Each row of a before or after table is a point. The points were changed in one or more steps. Then noise was added and the rows were shuffled. The steps act on columns, c1 being the first. What was done? A step turns or swaps two columns, mirrors them in a line or flattens them onto one, adds a multiple of one to another, or multiplies or shifts one. Angles are multiples of 10 degrees, from the lower column toward the higher: turns from -170 to 170, lines from 10 to 170 but not 90. Use the fewest steps. Two steps may share a column if one is a turn and the other turns, adds or multiplies; they go together, in the order done. Otherwise the lowest column goes first.

Before (8 x 3):
[[ 22  25  72]
 [ 22  25 -55]
 [-32  24  33]
 [-17 -20 -34]
 [-17  28  34]
 [-38 -31 -42]
 [-13   2  22]
 [-14 -29   2]]
After, 8 rows:
[[ 34  41 -24]
 [ 20  45 -32]
 [  7   6 -13]
 [-36  38  55]
 [-11  39 -70]
 [ 11 -31  37]
 [ 34 -50  50]
 [ 16 -51   1]]
Steps: turn c1 and c3 by -170 degrees; multiply c2 by 1.6

Before, 8 rows:
[[ 45  19 -70  29]
 [ 20  34  12   0]
 [-67  26 -28 -31]
 [ 54   8   3 -16]
 [-17  20 -23 -25]
 [  6  45  -5  29]
 [-49  -5 -34   9]
 [ 49  58 -21  15]]
After:
[[ 39 -59 -20   6]
 [  3 -53  -6 -12]
 [-27 -11 -22  31]
 [-82 -13 -29  38]
 [  9 -28 -69 -21]
 [ 55  -1   3  17]
 [-66   3 -35  -9]
 [ 25 -32  13  12]]
Steps: add 0.5 times c3 to c1; turn c2 and c4 by 160 degrees

Before:
[[ -5   4  -3  -8   2  -8]
 [ 14  26 -15   8  23 -20]
 [  9  -7   3 -23 -21  12]
 [-23  28  -8  33  12 -15]
 [-24 -10  11  -5   9  -7]
 [-23  10  -3 -32  -9 -18]
 [ -6  -8  18  -8 -13  -7]
 [  4   2   8 -24 -12   0]
 [-16 -19 -18  17  -6  10]
 [  0 -13  26 -23   0  -8]
 [  7  -5   0 -14  24   3]
 [  0  -5  -4  -8 -24   4]
 [  5   0  18   7   0  -3]
 [  2  13  28  -2  -6  21]]
After, 14 rows:
[[  -9    9    5   24  -24   43]
 [  22   -1    1   72    9   62]
 [   7  -13   11   -8    2   71]
 [   0    4   11   78    0   43]
 [ -12  -16   -3 -122  -22   34]
 [   6   23   -6  -29  -16   60]
 [  12  -11    4   66    3   51]
 [ -23    0    0   45    6   53]
 [ -23  -22   -6  -49   14   30]
 [  25    3   -1   28    0   53]
 [  13    5    7   31   -6   43]
 [   8  -20   -1   80  -23   31]
 [   0    3    7  -20    5   47]
 [  -1   -6   -1   18   -5   42]]
Steps: turn c1 and c5 by 90 degrees; turn c2 and c4 by -160 degrees; multiply c4 by 3; multiply c3 by 0.4; shift c6 by 50

Before, 9 rows:
[[ -5  -1  -9 -90  26 -19  46  -7]
 [-33 -59 -12  20 -32  14  14   0]
 [  1   3  60 -31  -4  53  36   2]
 [ -6   7   7  30  -6 -47  -5 -34]
 [ 47 -20 -41  24  29 -17  26 -55]
 [ 40  -2 -35   6 -24  19 -49 -53]
 [ 41 -33   6 -77  21  -1  -5 -84]
 [-33  38  37 -30  38  24 -26 -12]
 [ 28 -35   2   7   8 -42 -45 -20]]
After, 9 rows:
[[  -2  -62   10   23    4   53   62    4]
 [ -53  -74  -46  -18  -21  -13  -16  -56]
 [ -22  -58  -41 -100   15  -18   21   -5]
 [ -33  -92   11  -74  -27    2   -2  -81]
 [  45 -116  -17   10    1   17    4   -1]
 [ -25  -97   31   12  -14  -42  -32  -21]
 [   1  -50   16  -33  -52   24  -53  -49]
 [  14  -50   16   31    3  -47    8  -33]
 [ -10  -21   48   10   47   26    9  -20]]
Steps: mirror c1 and c5 in the line at 120 degrees; shift c2 by -60; add 1 times c3 to c4; turn c3 and c7 by 50 degrees

Before:
[[ 55   0  50  34   4 -15 -34 -18   2]
 [ 30  20  19 -44  66  30 -14  36  31]
 [ -8 -24  17  10  20  34   6 -17  -3]
 [-15 -31 -15 -35  27 -37  -5 -29  42]
 [-28 -18  15  12   6 -44 -34 -28 -21]
 [-23 -21 -31   7  -7 -22 -16  50  -4]
 [-26 -26  47 -22  40  -5   7  47  21]
 [-11 -11  20 -10 -13 -29 -36 -10   6]
 [  8 -44   3 -13  28 -34   0   2 -47]
 [-20 -57 -39  31  27  -1 -36  17 -23]
 [ 50  38 -31   5  76  -5  -3 -10  25]]
After, 11 rows:
[[  76   37  -31    1   50   -1  -14  -10   25]
 [  28  -56  -40   -9  -20   -5 -118   16  -21]
 [   7  -18   15  -19  -29  -46  -78  -28  -12]
 [  20  -24   17   12   -6   32  -10  -17   -9]
 [  28  -44    4   -8    9  -42   24    2  -40]
 [  65   20   20  -39   31   35   61   35   27]
 [  -6  -20  -31   -8  -23  -22  -40   50    2]
 [  40  -26   46   -7  -26   -1   53   48   22]
 [   5   -1   51   -3   55  -14 -120  -19    4]
 [  27  -32  -15  -26  -16  -29   59  -29   48]
 [ -13  -11   20  -35  -11  -29  -39  -10   10]]
Steps: swap c1 and c5; turn c4 and c7 by -50 degrees; multiply c7 by 2.5; turn c6 and c9 by -10 degrees

Before, 9 rows:
[[-22  40 -25  49  -7  37  50  31   4 -47  54]
 [ 19  42   2 -46 -26 -37  54  18  -5  -2  54]
 [-25 -47  23  24  19  34  50  64 -15  14  -5]
 [ -4  33  29  29   4  39  -5   3 -24  19  14]
 [ 70 -42  -7 -27 -10 -12 -19  40 -17 -31  73]
 [ -4 -35 -30  -3  31   4  -9  -7  65   8   5]
 [ 37 -52  34  12 -16 -16 -38  52  41   7  -8]
 [-25   3 -26 -48  55 -38 -42  38  35 -22   1]
 [ 66  18  41   7  18 -18   3   8  41  24   2]]
After:
[[  35  -53   32   14  -15  -17   25  -56  -33   21  -31]
 [  20   40    6  -47  -28  -37  -98  -18    4   -6   21]
 [  -6   32   33   28    1   39  -21   -7   10  -21  -12]
 [ -26    1  -26  -51   57  -41   14  -38  -20   26  -42]
 [ -24   41  -22   52   -9   37 -101  -28   13   18   14]
 [  64  -40   -4  -26  -11  -13 -105  -40   18    0  -53]
 [ -22  -46   22   22   17   32   -8  -64    4  -14   51]
 [   0  -36  -26   -6   29    2   -5   12  -53   40  -12]
 [  63   16   38    9   14  -22   -5   -8  -38   16   -1]]
Steps: multiply c11 by 1.6; turn c7 and c11 by 110 degrees; multiply c8 by -1; multiply c10 by 0.4; turn c9 and c10 by 140 degrees
